Rows are points. Before rounding, the points of a table are all equally far from one centre. They may lie mostly on one side of it. Where is the centre, to within rounding?

Points:
[[-2.14 -0.86]
 [-2.69  1.70]
 [-2.01  2.50]
 [-2.81  1.40]
 [-1.90  2.57]
 [-2.38 -0.62]
 [ 0.83 -0.60]
 [-1.83 -1.07]]
Centre: [-0.78  0.77]

Points, 14 rows:
[[-0.65  3.04 -2.16  0.43  0.27  0.73  0.22  0.28  0.26 -1.86  1.26]
 [ 0.36  3.65 -2.32  4.00 -3.39  1.20 -0.94  1.50 -3.38  0.80  0.10]
 [ 2.12  0.31 -2.76  0.20 -0.85 -0.11 -1.24  1.54 -0.89 -2.27  1.19]
 [ 0.54  0.97 -2.75  2.74 -4.53  0.53  0.13 -0.11 -1.05  0.42  0.69]
 [ 0.19  0.55 -0.94 -0.55 -0.18  3.40  2.49  3.42 -2.21 -0.51 -1.02]
 [ 1.07  2.19  0.54  2.46 -1.55  1.48  1.82  2.28 -2.58  3.45  0.63]
 [ 1.53  3.92 -1.22  0.07 -0.24  3.60 -1.73  0.11 -0.85 -0.44 -1.75]
 [ 1.39  2.25 -2.87  0.83 -3.11  3.66 -1.23  0.20 -1.37  0.50  2.15]
 [ 0.69  5.06 -1.80  1.90 -2.37  0.15 -0.23  0.72 -1.44 -2.11  0.30]
 [ 1.83  1.30 -2.61  2.45 -2.28  2.74 -1.91 -1.56 -3.35 -1.44  1.35]
 [ 0.85  1.38  1.59  0.91 -3.19  2.08  0.25  0.26 -1.43  1.55  2.53]
 [-0.07 -0.47 -2.27  0.06  0.73  2.04  0.11  0.98 -3.20  1.91  1.10]
 [-0.97  2.83  0.02  2.74  1.01 -0.40 -1.02 -0.41 -0.86  0.15  0.46]
 [ 2.23  1.04 -0.01  0.21  1.33  0.86 -1.12  1.40 -2.81 -1.66 -2.55]]
Centre: [ 1.06  1.47 -0.74  2.00 -1.08  1.95  0.25  1.06 -2.02 -0.44 -0.04]

Points (31 x 24):
[[-3.10  2.03  2.63 -0.51  1.76  0.54  3.19 -0.37 -1.97  0.09 -1.94  1.74
  -0.55  0.66 -0.92 -2.34 -1.03  0.53 -2.15  0.57 -0.23 -3.78  1.62 -1.53]
 [-1.66 -0.04  0.97 -2.22 -0.40  0.42  3.06  2.12 -3.14  2.39 -1.61 -0.39
  -0.82  0.31  3.12  0.97  0.89  0.01  0.56  0.21  0.19 -5.62  1.95 -3.60]
 [ 0.09  1.40 -0.23 -3.27  2.55 -0.81  2.08  0.41 -3.79  1.97  0.30  1.21
   2.33  0.88  1.51 -0.08 -0.61 -0.73 -2.50  1.19 -1.71 -2.32  0.44 -2.63]
 [-2.69  3.40 -1.70 -1.96  2.20  1.48  0.29  1.56 -2.61  1.03 -1.38  1.53
  -0.43 -0.46  0.41 -1.28 -0.18  1.72 -2.73 -0.99  0.90 -5.53 -0.05 -2.08]
 [-1.27  0.79 -0.07 -2.25  2.24 -0.94 -0.30 -0.45 -2.37  2.82 -1.25  1.55
   2.55 -0.35  0.57 -0.36  0.03  1.78 -1.44  0.79 -2.29 -3.99 -0.14 -1.63]
 [-0.86 -0.77  0.51 -2.36  2.74 -0.26  2.18  3.89 -0.70 -0.57 -0.24  0.81
  -1.07 -2.01 -1.09 -0.10 -0.86  2.21 -0.76  2.29  2.41 -0.42  1.79 -2.21]
 [-1.41  3.15 -1.29 -1.89  0.40  0.30  1.60  1.86 -0.29 -0.13 -2.29 -1.60
   1.57 -0.97  0.39  0.55  2.21  1.86 -2.99  1.26  1.47 -2.84  0.24 -3.81]
 [-2.01  2.51 -1.75 -2.66  2.28 -0.22  1.03  2.82  0.84  0.51 -0.55  0.15
   1.81 -1.37  2.59 -1.10 -0.71  0.11 -1.61 -0.31  1.46 -2.09 -0.44 -1.33]
 [-1.92  0.90  0.19 -2.95  3.05 -0.05  3.38  3.77 -3.21  1.78 -2.46 -1.28
  -0.64 -1.59  2.25 -1.85 -1.05  0.33 -1.55  1.01 -0.23 -1.60  1.31 -3.12]
 [-0.64  1.15 -1.20  0.42  3.00 -0.90  3.02 -0.87 -1.69  0.99 -1.26  0.35
  -0.36  0.82  2.86 -1.22 -0.39  1.52 -0.52  3.13 -0.23 -3.16  3.58 -4.61]
 [-2.10  0.27  0.10 -2.97 -0.05  0.68  0.97  1.13 -1.60  0.66 -0.03  0.70
   2.05 -0.75  0.78 -1.03  0.44 -0.96 -1.55  0.43  1.60 -6.67  0.10 -1.85]
 [-0.17  0.21 -0.21 -0.73  3.02 -0.19  4.20  2.44 -2.27  0.45 -1.72  1.18
   2.86  0.76  1.12  0.25  3.17  1.36 -1.28 -1.21  0.08 -2.34  2.18 -2.94]
 [-0.02 -0.88  1.93 -0.18  0.06 -2.24  2.11  0.91 -1.83  0.88  0.38  1.94
   0.50  1.20 -0.39  0.67  0.25  0.67 -0.93 -2.28 -0.29 -4.46  0.15 -2.84]
 [-2.41 -0.72 -0.86 -3.09  3.00 -2.46  1.92  0.76 -3.06 -2.30 -0.15  0.98
  -1.63 -0.55  1.58  0.76 -1.21 -0.36 -0.14 -0.34  1.52 -2.65  1.05 -1.41]
 [-0.15  2.03  0.02 -2.27 -0.32 -0.28  2.79  1.50 -3.74  0.83  0.88  1.12
  -1.54  1.62 -0.02 -1.20  1.12  3.86 -2.77 -0.10  0.55 -4.88  2.65 -0.85]
 [ 0.46 -0.42  0.05 -0.39  2.44 -1.41  2.22 -0.63  0.10 -0.99  1.42  1.73
   0.70 -1.73 -0.05 -0.97 -0.01  0.63 -1.86  1.05  1.09 -4.24  2.76 -5.16]
 [-0.06  2.96 -0.35 -1.96  1.76 -0.53  2.97  3.22 -2.85 -1.51 -0.80  2.88
  -0.04 -0.41  1.56 -0.09 -0.90  3.66 -1.55  0.82 -0.33 -2.66  0.94  1.00]
 [-2.30  1.70 -1.69 -2.43  1.64 -1.14  3.46  1.12 -2.30 -1.30  0.70  0.00
   0.00  0.70  2.43 -2.59  1.08  0.85 -1.07  2.90  1.32 -2.80  0.43 -4.37]
 [-1.24  2.55 -0.99 -0.15  1.24 -0.90  1.34  1.94 -1.35  2.64  0.23 -0.20
   2.08  1.23  0.28 -0.84  0.40  2.63 -3.47  0.78  0.30 -0.83  0.71 -2.07]
 [-1.81 -0.61 -0.88 -1.96  1.30 -0.46  4.40  1.39  0.63  1.61 -0.75  1.66
   2.01 -1.38  0.06 -0.56  0.50  1.46 -2.75  0.70 -2.63 -2.84 -0.34 -1.03]
 [-1.83  0.63 -1.32 -0.11 -0.20 -0.63  2.70  0.84 -2.70 -0.94 -3.23 -0.82
   2.06 -2.03  2.33  1.13  0.03  1.07 -0.37  1.48  0.75 -4.73  1.64 -1.02]
 [ 0.05  0.82 -0.72 -3.18  3.36  1.07  3.29 -0.68 -2.35  0.47  1.18  0.40
   2.27 -0.37  0.29  1.84 -0.44  1.17 -2.11  0.72 -1.51 -4.46  2.35 -1.13]
 [-4.04  1.46 -1.23 -1.46 -0.30 -0.54  3.02  1.79 -0.39 -0.49 -0.94  1.66
  -1.48 -1.25  1.50 -0.34  1.26  0.64 -2.38  0.20 -1.64 -2.25 -1.47 -0.67]
 [-1.30 -1.54 -0.63 -3.20  2.46  0.23  2.89  1.32 -2.91  0.79 -0.31  0.50
  -1.36 -1.29  0.85 -3.00  0.06  1.22 -1.88  1.21 -3.21 -1.51 -0.11 -0.52]
 [-0.43  0.55 -1.48 -0.64 -0.47  0.21  0.20  1.24 -2.27  1.04 -2.38  1.59
   1.70 -2.49  0.87 -2.41 -0.65  2.48 -3.37 -0.06  0.07 -5.33  1.25 -1.05]
 [ 1.88  1.60  1.17 -0.15  1.24 -1.22  2.90  0.13 -2.30  0.46  2.05  1.84
   0.54 -2.46  1.39 -1.12 -0.27 -0.41 -1.74  1.26  0.91 -3.30  0.76 -1.46]
 [-3.16  1.75  0.46 -2.56  0.99 -1.07  3.25  2.19 -1.27 -0.93  0.15  0.25
   0.14 -2.50  0.21 -1.48 -0.37  0.77 -3.18  0.12  2.87 -4.55  1.09 -1.74]
 [ 0.51 -0.03 -1.91 -1.20  3.35  0.67  1.14  1.13 -3.12  0.86 -0.03  1.28
   0.90 -2.13  2.06  0.19  0.94  1.51 -0.96 -1.58  2.20 -5.88  1.21 -3.30]
 [-1.64 -1.50  0.77 -0.32 -1.04 -0.88  3.24  1.16  0.59 -0.93 -0.68  0.74
   2.16  0.84  2.41 -1.14 -0.82  0.53 -1.74 -1.17 -0.25 -3.33 -0.81 -2.39]
 [-1.78 -0.80 -0.06 -1.72  1.30 -1.10  0.92  0.94 -1.95  0.09  0.61  2.99
   2.79  0.13  2.55 -0.76  0.90  0.92 -3.45 -0.56 -1.33 -2.38  1.05  0.24]
 [-1.14 -2.62  0.66 -0.47  1.79 -1.18  1.49  2.63 -0.85  0.03 -1.83  0.83
  -0.62 -3.69  1.71 -2.47  0.63  1.61 -1.67  0.43  0.61 -4.61  1.14 -4.12]]
Centre: [-0.63  0.29 -0.24 -1.57  1.20  0.33  1.82  1.26 -1.41 -0.02 -0.74  0.71
 -0.49 -0.30  1.32 -0.30  0.05  1.51 -1.46  0.47 -0.09 -2.95  1.48 -2.32]
